Each point is reached from the start by the listed moves, each made 0, 1 or 2 times, or once backwards (-1), plus a little noise. Say if it took an odd or an even number of moves. Then give how often each move was made.
(in the rows, 128 means zero)

Moves:
(1): [147 107 108]
(2): [141 154 101]
Start: [134 149 114]
Points:
[120 172 137] => odd (-1, 0)
[127 197 110] => even (-1, 1)
[158  80 103] => odd (2, -1)

Moves:
(1): [157 119 126 139 131 135 149 111 115 156 136]
(2): [148 138 128 140 122 132 121 133 132 116 143]
(3): [133 129 148 118 135 127 121 127 119 123 131]
(4): [123 131 130 151 117 136 122 141 120 139 111]
(5): [121 138 121 127 139 140 128 131 123 139 125]
(6): [118 134 139 121  93 146 127 125 141 133 113]
(7): [135 129 133 116 115 132 143 133 125 124 132]
(8): [139 130 108 114 125 123 111 143 138 143 126]
(9): [124 117 133 130 132 128 139 129 144 132 122]
(10): [117 142 124 127 119 119 136 136 136 143 148]
(11): [117 110 131 148 122 135 122 135 134 121 148]
Start: [126 126 119 125 122 134 136 129 128 135 131]
Points:
[ 62 162 157 156  43 161 142 166 133 130 100] => odd (-1, 0, 0, 2, 0, 1, 1, -1, 0, 1, 0)
[161 124 132  79   7 167 107 179 220  96  99] => odd (-1, 2, 0, 0, -1, 2, 2, 2, 2, -1, 0)
[125 192 100 136  69 161 127 182 106 129  91] => even (-1, 1, -1, 2, 1, 0, 2, 0, -1, 0, -1)
[136 113 118 162 152  95 146 138 165 135 168] => odd (0, 1, 0, 0, -1, -1, -1, 0, 2, 1, 0)
[161 138 135  91  60 160 160 180 179 207 193] => odd (1, 1, 2, 0, 1, 1, 2, 2, 2, 2, 1)
